Every row gives one point. Each copy is the shape, with its points in the same order, turned, moved and blurred by noise. Is it also mirrored, or only turned?
(in the rows, 128 means zero)

Shape:
[[ 36 157 120]
 [134  91  80]
 [134  76  35]
 [154 106 129]
 [141 146 143]
 [148  88 159]
 [126 193 117]]
Copy 1 (7 x 3):
[[110  70 214]
 [116  79  85]
 [ 75  46  67]
 [145 117  97]
 [141 140 147]
 [179 104 100]
 [111 156 165]]
Copy 1 is: only turned
Copy 2:
[[ 61 107  69]
 [111 116 182]
 [ 85 106 219]
 [155 134 150]
 [141 159 116]
 [179 113 136]
 [ 98 189 104]]
Copy 2 is: mirrored
Copy 3, 7 rows:
[[155  37 112]
 [149 151  93]
 [175 175  48]
 [119 145 130]
 [153 127 168]
 [ 87 144 147]
 [186 105 177]]
Copy 3 is: mirrored

Shape:
[[ 89 206 105 160 198  73]
 [132 145 100 163 106 167]
 [ 97  95 115 133 110 120]
 [214  96 137 162  92 126]
 [ 93 138  96  49 121 139]
 [111 102  97 137 100 155]
 [109 106 151 160 161 135]
 [107 115 154 122  89 142]
 [126 140 108  99 118  92]]
Copy 1 (9 x 6):
[[226 119 115 193 108 145]
 [112 100 162 110 103 151]
 [143 138 148  87 114  86]
 [ 76  82 107  79 177 135]
 [140 202 104  88  61 127]
 [120 136 161  75 105 122]
 [147 140 163 134 166 114]
 [ 86 148 140 109 114  82]
 [148 134  83 104 104 112]]
Copy 1 is: mirrored
Copy 2:
[[ 83 102 135  93 249  95]
 [ 95 139 167  91 108 124]
 [ 92 102 103 133 112 135]
 [189 113 162 126  76 101]
 [ 99 163  60  95 144 175]
 [ 89 123 129 115  94 150]
 [ 98 121 144 171 147 118]
 [ 98 148  99 136  96 107]
 [130 119  84  94 150 126]]
Copy 2 is: mirrored
Copy 3:
[[219 161  97  61 131  86]
 [118 102 161  85  93 140]
 [110 125 132 139 139 105]
 [137  97 201 176  51 120]
 [121  97  53 142 137 153]
 [ 91  95 143 122 124 112]
 [160 102 165 124 157 100]
 [119 127 149 149 134 153]
 [146 133  90 150 101 114]]
Copy 3 is: mirrored

Shape, 14 rows:
[[ 69 147 201  79 197  92 132 140  85]
 [177 149 151  81  92 144 107  76  55]
 [124  88 120 145 151 165 117 178 112]
 [ 76 179 101 137  92 184 132  64 154]
 [ 97 149 181 112 161 130  58 141 173]
 [143 179 124 152 122 123  81 147 137]
 [186 120 134 169  68 156 161 187 132]
 [209  75 173 115  68 108 103 166 136]
 [ 85  83 188 217 123 149 133 176  88]
 [203 120  73 132  90 132 111  88  48]
 [107  76 104 161 164  85 139 173  94]
 [178 184 194 151 117 119 161  55 160]
 [200 127 178 132 190 113 131  88 135]
 [ 97 154 133 139 185  94 176 138 167]]
Copy 1, 14 rows:
[[143 163 161 189  97 104 213 127 228]
 [182 132 103 120 144  95 146  26 147]
 [135 127 142 187 128 156  98 145 138]
 [105 160 114 134  71  82 166  95  42]
 [ 78 174 139 168 107  51 121 142 180]
 [140 171 145 109 135  75 108 143 127]
 [126 112 187  90 142 173  77 105 109]
 [101  77 154 100 188 126  78  82 180]
 [151  88 239 199 100 124 107 135 130]
 [210 106  96 113 195 122 129  73  91]
 [154  98 160 180 163 152 158 187 147]
 [ 97 188 199 104 164  84 176  43 111]
 [116 194 168 162 213 108 156  80 159]
 [ 93 186 176 147 133 137 202 171 135]]
Copy 1 is: mirrored
Copy 2 (14 x 9):
[[134 182 170  55  69  41  62 115 127]
 [110 119  41 110  71  83 118 163  94]
 [136 140 161 146 106 168  97 118 100]
 [ 69  86 107 133  96 123 117 103 220]
 [ 91 194 128 138 135  93  60  71 145]
 [ 71 154 123 145 162 114 115 150 131]
 [176 117 111 191 153 144 156 176 121]
 [190 132  67 160 173 120  99 134  58]
 [156 100 208 198 104  86 107 129  89]
 [ 90  75  71 114 107 127 160 184  60]
 [149 114 207  93 146 130 109 136  84]
 [125 151  67 138 131  38 192 109 170]
 [124 194 101 106 123  79 176  83  78]
 [143 154 181  76 142  94 141  98 174]]
Copy 2 is: only turned

Shape (15 x 11):
[[156 144 158 136 194 105 105 108 132 111  89]
 [ 60  73 130 134 111 168 128  79 186 123 177]
 [ 75 114 116 122  98 148  64  93 201 175 236]
 [101  91 126 129  73 160  68  77 187 112 163]
 [ 87 153 133 164 146  64 146  98 150  96 128]
 [161 153  64  90 151 107 122 125  93 156 109]
 [ 98 110 112 133  78 173  98  30 170 203 183]
 [ 95 164  82  66  96 165  81 107 109 173 133]
 [128 159 140 115 171 106 167 152 168 143  91]
 [ 82 122 126 161 108 110 102 130 162 172 107]
 [150 123 130 188 160 108 147 157 128 109 118]
 [143 141 124 150 120 129 162 121 141 115 133]
 [125  92 111 152 195  85 154 132 127 113  93]
 [131 105 168 118 129  69 152 135 119 137 125]
 [169 137  78  98 134  88 122 117 159 137  89]]
Copy 1:
[[138 129 107 121 181 112 166 128 165 132 187]
 [155  90 127 119  69  81  40 132 105 114 161]
 [166 132 182 100  29  80  60 139 133  58 154]
 [176  90 128  75  65  68  92 111 117 102 131]
 [151 126 107 146 149 101 149 188  81 111 175]
 [138 204 105 143 144 150 136 137 175 138 107]
 [172 161 164 124  18  43  68 116 133 133 141]
 [109 205 107 111  79 107 103  83 146  95  90]
 [101 131  77 144 126 136 148 182 165 128 175]
 [ 95 131 148 100 104  75 120 178 125 124 138]
 [136  92 128 158 187 109 142 183 158 131 132]
 [145 108 103 164 124 104 136 158 147 126 124]
 [129 118 112 135 198 141 117 182 136 167 169]
 [118 104 147 153 129 164 165 145 114 151 161]
 [152 165  86 100 123 148 158 173 172 152 128]]
Copy 1 is: only turned
Copy 2:
[[121 119 116  39 161 149 106 155 117 102 141]
 [116 163 206 124 136 201 109 130 148 229 107]
 [ 86 195 169 154  76 196  53 160 100 225 107]
 [ 65 181 161 116 125 203  90  92 136 215 132]
 [109 143 125  82 175 129 160 166 121 168  79]
 [ 96  65  94 143 138 136 126 164 102 121 169]
 [138 175 134 167 135 225  59 135 115 237 153]
 [101  99 130 172  97 195 110 117  50 157 154]
 [154 111 100  67  95 156 159 172 145 121 112]
 [112 109  91 114 112 171 101 124 135 191  69]
 [114 125 114  94 153 125 129 144 187 104  99]
 [131 154 125 119 136 148 147 138 158 137 124]
 [114  76 134  67 153 121 126 165 175 147 116]
 [143 117 117  82 109  88 120 127 138 173 125]
 [ 83  95  66  91 122 161 151 164 122 155 174]]
Copy 2 is: only turned
Copy 3, 15 rows:
[[198 123  93 138 113 113 144 162  93 161 118]
 [110 133 105  58 146 101  66 127 211 131 102]
 [ 91 104 134 103 130 147   7 192 225 130  92]
 [109 149 110  65 114 140  39 149 158 117  78]
 [148  92  63 149  77  85 105 111 149 146 127]
 [ 94 125 128 185 146 140 150 165  80 155 148]
 [ 68 108 169  93 159  91  47 168 177 135  54]
 [ 69 170 189 138 121 142  87 168 148 156 138]
 [155 117  95 156 100 106 186 172 157 115 142]
 [131 139 127 164 113 116  99 120 174 104  78]
 [163  83  67 147 127 150 165 112 135 136 101]
 [117  87  93 116 109 133 156 128 138 134 110]
 [170 118  51 164 164 109 151 111 126 140 140]
 [165  80 112 131 125 115 125 121 127  94 153]
 [100 138  83 162 120 125 136 180  82 108 118]]
Copy 3 is: only turned
Copy 4 (15 x 11):
[[139  99 133 104 185 155 142 179  96 107 115]
 [ 64 150  75  56 123 106 119 108 158 143 199]
 [ 64 119 117  85 157  75 106 132 232 181 226]
 [ 30 155 119  88 171  97 122 112 161 113 203]
 [148 125  73  85 152  60 124 166 127  93 120]
 [137  84 156 184 125 139  85 133 124 133 111]
 [ 32  72  84  98 140 118  81 109 201 116 223]
 [ 81  66 159 159 147  94  95  69 136 162 177]
 [154  90 105 127 124 119 193 143 119 133 104]
 [109 103 124 114 110  78 159 148 137 103 199]
 [133 135 145  86 100 120 143 185 116  94  94]
 [ 97 114 119  97 123 115 136 131 139 105  95]
 [169 141 101 116 106 149 126 181  96 117 123]
 [173 123 121 100 139 133 144 114 156  78 126]
 [117 120 118 191 146 136 138 151 133 117 118]]
Copy 4 is: mirrored

Shape, 15 rows:
[[183 123 149  95 139 144 143 139 155 166 185  79]
 [210 137 119 169 128 147 103 111 167 119 194 169]
 [ 83 142  89 142 120 161 152 139 129 118 105 107]
 [122  91 133 107 200 148 159 101 199  89  86 154]
 [134 190  83  75 132  74 147 202  87 116 210  81]
 [101 121 101 181 156  52 131 137 176  80 132 151]
 [113 178 107 142 131  93 145 182 181 172 126 162]
 [109 107  85 213 107 119 153  94 141 116  97 137]
 [111  37 117 128 113 122 170  96  60  79 119 181]
 [131 125  89  62 123 159 108  94 162 161 148  83]
 [172 137 103 125 119 125 169 103 175 132 106 130]
 [114 143 118 129 114 132 182 139 110 137 208 124]
 [116 125 110  89  77 112 126 128 184  80 120 111]
 [142 126 160 103 135 166 110  30 153 117 114 111]
 [134 116 146 153 135 170 140 146 140 160  88 142]]
Copy 1:
[[170 180 131  63 130 115 120 152 137  81 157 155]
 [123 110  87 106 142 148 160 152  68  67 191 175]
 [133 141 114 125 145 140 116 128 109 123  69  67]
 [109 151 110 189 106  72 181 137 151  88 150  73]
 [149 162 137  52 213 141 142 217 141 145  53 182]
 [101  78  95 170 109 144 154 200 141 154 118 122]
 [105 135 142 100 155 184 157 185 142 161 157  85]
 [106  79 119 154  80 167 124 124  89 118  93 100]
 [125 132 183 225 117 101 122 104  76 117  74 168]
 [125 146 151  43 142  60 113 128 115  96 126 102]
 [ 99 156 130 104  86 135 167 143 104 104 133 110]
 [169 148 157 112 158 152 112 192  88  94  98 139]
 [107 160 106 110 110  72 130 165  89 172 121 113]
 [ 72 159 108 123 102  61  90 129 106  45 141 111]
 [123 157 126 138 129 163 115  92 132 107 151  93]]
Copy 1 is: mirrored
Copy 2 (15 x 12):
[[199 139 161 189 129 155 123 112 104 155  72 130]
 [ 90 169 122 249 154 158 135 118  84 138  95 104]
 [130  87 137 118 207 104 130 131 146 137  97  94]
 [150  83  48 174 198 192  90 154 173 142  84 129]
 [163  81 189 150 155  78 115  88  33 108 114 202]
 [110  86  69 170 194 136  75  97 105 120 181 112]
 [157 118  90 168 174 106 147  60 126  68 119 115]
 [103 120  88 146 203 115 128 125 132 174 157  52]
 [ 92 118  98 166 182  83 108 206 177 216 152 164]
 [152  73 169 159 145 176 162  93 140 175  67 129]
 [160 128  93 168 195 166 168 120 112 161 113 110]
 [144 144 166 172 194  78 102  89 116 162 103 151]
 [140  81 158 155 203 184 147 130 141 132 159 141]
 [112 137 118 128 154 222 130 139 154 193  72 121]
 [146 145  99 148 147 122 134 149 169 121  86  81]]
Copy 2 is: mirrored
Copy 3 (15 x 12):
[[138 109  88 110 155 176 152 155 189 146 123  91]
 [ 97  82 168 151 123 194 175  92 150 146 112 139]
 [132 149  63 142 119 122 143 124  99  68 141 152]
 [119 124  70 142 216  90 164  76 164 120 124 203]
 [175  89 139 120 136 163 106 208 171   8 122  86]
 [175  89 143 176 162  79 176  68 114  67 107 135]
 [190 131 129 156 113 110 207 167 137  89 100 161]
 [138 160 115 163 136 115 164  60  55 100 125 132]
 [118 148 144  42 181 108 124  47  84  79 176 151]
 [159 157  68 151 142 176 121 123 193 123 181 131]
 [119 173 120 158 165 134 156 116 148 124 106 138]
 [128 110 121 105 148 159 175 161 120  68 164 100]
 [126 151 113 156 120  82 135  97 189  83 153 118]
 [100 133  92 164 176 127 108 103 144 183 189 150]
 [134 139  78 106 124 121 165 122 108 147 108 171]]
Copy 3 is: only turned

Shape:
[[128 109  77 141 130 127 161 104 103 128 152 120]
 [155  92 149 133 126 115 112 100 177  72  96 149]
 [107 119 120 141 133 158 126 135 109 146 153 125]
 [199  90 150 140 106  56  95  95 156  90 136 193]
 [146 121 102 113 107 155 167 136 124 141 138 140]
 [115 142 111 134 127 128 140 119  95 129  84 135]
 [132 174 116 121  77 153 107 101 131 139  99  76]
 [112  92 138 100 137  96 149  94 133 128 148 147]
 [121 138 112 144 167 120 167 135 135 159 152 121]
 [152 167 165 126  88 137 105 104 123  69 130 127]
 [163  89 141 131 150  92 174 117 125 110 147 131]
 [134 136  79 105 151 142 127 133 105 126 154 104]
 [169 114 118 108 143  81 144  99 158  94 147 196]
 [102 145  87 115 102 126 142 170 110 132 131  93]
 [154 159 136  97  95 156  91 126 100 131  82  93]]
Copy 1 (15 x 12):
[[ 97 128 141 148 164 109 139 121  98 118 166 108]
 [141  91  80 131 104 104 187 146 105 107  91 141]
 [115 145 152 131 142 119 109 139 142 133 139 129]
 [145  81  68 173 147 123 172 148  66 110  38 108]
 [113 132 122 121 140 100 114 157  90 154 158 108]
 [111  99 138 119 128 142 153 131 133 158 152  94]
 [119  69 158 103  81 143 100 105  96 147 152 141]
 [ 94 129 105 195 123 118 152 155 114 133 129 125]
 [ 70 143 148 139 147  82 131 123 127 163 126 118]
 [139  96 156 109  96 161 155 158  70 128  95 151]
 [116 131 114 173 160  88 181 138  87 153 117 132]
 [109 114 185 146 133  84 122 144 110 126 155 100]
 [ 88 103  88 164 140  96 172 179  73 118  81  94]
 [123 144 170 130  98 113 116 109 103 154 162  83]
 [163  61 165 113  92 137 115 144 114 167 145 129]]
Copy 1 is: only turned
Copy 2:
[[ 81 108 150 108 130 116 127 131 140 139 119 126]
 [153 143  62 152 158 136  96 153 171  99  96 114]
 [142 125 156 105 136 122 144 151 117 133 141 135]
 [137  81   7 127 132 130  80 155 130  95  92 101]
 [122 123 137  82 142 153 138 112 140 138 131 101]
 [124 120 124 151 140 131 174 131 147 162 125 115]
 [117 161 137 175 159 150 141 125 103 137 172  72]
 [134 124  96 108 143  92 117  98 125 125  98 145]
 [109 152 139  94 103 136 149 134 110 148 103 148]
 [159 131  88 168 106 130 109 132 145 108 176  81]
 [118 117 104 106 101 117 121 117 143  98  71 121]
 [104 112 159 127 127 159 130 116 123 124 143 155]
 [117 107  36  97 121 140  94 116 156 123 102 144]
 [135 117 178 139 127 160 126 110 113 173 127 109]
 [148 127 127 181 156 170 169 115 115 110 166  82]]
Copy 2 is: only turned
Copy 3 (15 x 12):
[[153  83 173 112 120  98 135 124 110  96 145 137]
 [127 196 128 135  85  91 119 114 168  99 118 133]
 [165 101 121 121 126 127 133 128  88 122 135 108]
 [147 164 138 154  91  36 113 135 207 129  75 129]
 [175 107 150  88 127 133 122 148 137  91 134 117]
 [107 109 145 102 124 144 147 122 131 129 141 129]
 [105  90 119 147 122 187 105 112 131  71 105 121]
 [152 128 142 130 132  75 108 113 149 122 171 113]
 [185 105 176 143 133 138 137 129 115 131 159 127]
 [134 143 118 118 122 135 105  67 154  99  63 109]
 [177 136 176 112 111  86  95 117 147 135 140 146]
 [163  97 144 121 164 127 138 130 100  94 127 161]
 [173 153 160 131 132  62 145 120 205 109 124 127]
 [128 101 168 116 167 153 114 148  90 104 118 115]
 [108 112  91 111 133 185 100 125 136 103  94 151]]
Copy 3 is: only turned

Shape (16 x 12):
[[200 126  71 160 160 129  99 106 157 122 151  70]
 [145  94 157 175  81 157 175 123 137 165 136 157]
 [180 152 104 122 174  66  36  69 157 119 135 115]
 [195 107  87 186 158 103  57  81 133 113  86 130]
 [106  75 103 141  87 120 139 149 122 146 102  97]
 [148 193 150 110 157 128 197 147  85 155  86 149]
 [137 177 159 138 129 129 178 116 116  71  78 137]
 [139 185 112 133 135 139 147 129 126 148  54 167]
 [187 121  79 178 116  74  71  56 104 120 140  74]
 [194 135  46 166  93  81  47 115 133 101 165 134]
 [130 153  88 184 148 118  39 105 151  99 154 103]
 [149 138 149 148 183  87 153 163 100 112 107 154]
 [208 122  87 128 127  96  64 107 174  83 118 110]
 [136 128 185  82 139 144 160 112  78 145 100 150]
 [163 117  40 144 163 131  76  86 116  77 148 136]
 [ 93  78  98 159  87 107 216 102 158 157 134 150]]
Copy 1 (16 x 12):
[[147 139 117 121 189  73 130  90 106 100  30 165]
 [127 176 134 116 102  90 123 160  91 127 164 170]
 [184 155 150 115 182 105 168  82 172 155  17 115]
 [166 150 116 140 177  63 230  88 129 133  70 168]
 [106 154 132 131 134 154 174 137  41 129 113 155]
 [151  70  76 161 103 113 102 177 114 192 127 134]
 [179 111  51 150 123 127 139 140 129 145 148 110]
 [180  87  98 140  76 109 169 161 111 164  96 149]
 [173 197 130 156 225 101 162  83 120 147  48 185]
 [124 175 130  97 194 124 191 109 177 114  42 206]
 [188 137 160 131 158 135 169  62 151  90  63 168]
 [124  78 105 120 137 111 151 105 131 177 142 110]
 [149 160 105  88 192  94 199 117 147  98  37 124]
 [119 132 120 187  98 109 126 164 109 169 129  64]
 [131 159  96 149 147  97 174  61 162 103  37 176]
 [118 201  96  79  81 141 119 117  42 167 144 170]]
Copy 1 is: mirrored
Copy 2 (16 x 12):
[[137  41 103 165 153 160 123 109 176 156 208  95]
 [139  86 174  90 114  89 145 115 110 177 110 117]
 [ 78  80 124 179 139 249 117 161 167 140 194  96]
 [113  87 157 162 155 195 121 137 206 144 159  39]
 [185 131 124 120  80 122 143 117 174 138 126 127]
 [ 36 167 100  94 134  79 185 135 141 172 152 113]
 [ 51 102  79 129 111 110 186 133 162 158  78  81]
 [ 63 153 142 152 137  91 184 163 163 133 145  84]
 [156  75 109 130 168 239 150 115 167 127 173  62]
 [171  81 127 201 179 219 152 159 158 178 161  89]
 [133  67  88 185 155 190  95 167 155 115 152  85]
 [ 77 158  91 126 114 126 113 139 148 206 131  72]
 [117  53 127 191 128 208 157 149 201 177 174  93]
 [ 47 148 135  82 118 125 152 106 161 163 101 154]
 [123  93 112 221 179 193 114  94 181 145 146  92]
 [156 112 156 141  55 104 163  67  82 140 122  97]]
Copy 2 is: mirrored
